Each row of a before or after table is a point. The points were changed in one or more steps. Then noise was added and the rows were shuffled. The steps act on columns, c1 being the first. Write out the steps. A step turns or swaps two columns, mirrors them in a line or flattens them onto one, adds a multiple of one to another, or multiplies or shifts one. Angles are multiples of 10 degrees, from the lower column toward the higher: turns from -170 to 170, lines from 10 to 170 but not 90. Use the fewest steps. Two steps may share a column if one is a turn and the other turns, adds or multiplies; they go together, in the order done. Otherwise the lowest column goes first.

Before, 9 rows:
[3.4 3.2 1.2]
[-2.0 2.1 -6.1]
[1.2 1.1 0.2]
[-5.2 -0.9 0.7]
[0.9 2.2 -1.0]
[-2.1 1.3 0.1]
[0.0 -0.8 0.2]
[-1.8 -2.5 -2.4]
[-0.1 2.4 -0.1]
After (9 x 3):
[2.1 2.0 -18.4]
[1.4 2.2 0.3]
[-2.6 1.9 -7.3]
[1.2 -1.1 0.5]
[2.1 -0.8 -3.0]
[3.2 -3.3 3.6]
[-0.7 0.0 0.7]
[-0.7 5.2 2.1]
[2.4 0.2 -0.4]
Steps: turn c1 and c2 by -90 degrees; multiply c3 by 3

Before, 13 rows:
[1.0 1.3 4.6 2.3 1.5 -1.1]
[4.6 9.7 -1.4 0.1 -3.6 0.3]
[-5.9 0.5 5.0 -1.8 0.5 -4.0]
[7.9 1.5 -7.0 1.2 3.4 -1.1]
[0.4 4.1 0.2 3.4 -3.1 -0.7]
[0.9 9.9 -3.2 -4.3 1.0 4.0]
[-3.8 0.8 -1.0 -3.6 0.9 1.6]
[2.4 3.9 -1.6 0.3 4.2 -3.9]
[-2.8 2.1 0.9 -2.4 2.6 -2.4]
[-0.6 -2.0 0.5 3.0 2.6 0.3]
[-2.8 6.7 -1.9 3.3 2.5 -0.3]
[3.1 2.6 -7.3 -1.9 3.6 4.1]
[-1.0 3.8 1.1 -6.5 1.1 -7.0]
After (13 x 6):
[-0.4 2.2 0.7 -2.9 3.1 -2.6]
[0.8 1.1 4.7 2.2 1.1 -1.4]
[2.7 2.8 -7.2 -0.5 2.8 4.6]
[-0.4 6.8 -1.8 3.2 2.7 -0.3]
[0.3 10.3 -1.5 0.6 -3.9 0.5]
[-1.2 0.7 -1.4 -3.4 1.6 1.6]
[-2.0 0.6 5.1 -3.3 1.1 -3.8]
[4.4 1.7 -6.8 1.0 2.2 -1.1]
[-1.4 4.3 -0.2 3.1 -3.0 -0.9]
[0.9 9.8 -3.4 -3.2 1.0 3.8]
[-0.2 3.6 1.1 -8.5 1.1 -6.3]
[0.7 -2.0 0.4 3.3 2.3 0.1]
[2.0 4.1 -1.2 -0.7 3.5 -4.0]
Steps: multiply c1 by 0.4; turn c1 and c5 by -20 degrees; add 0.3 times c6 to c4
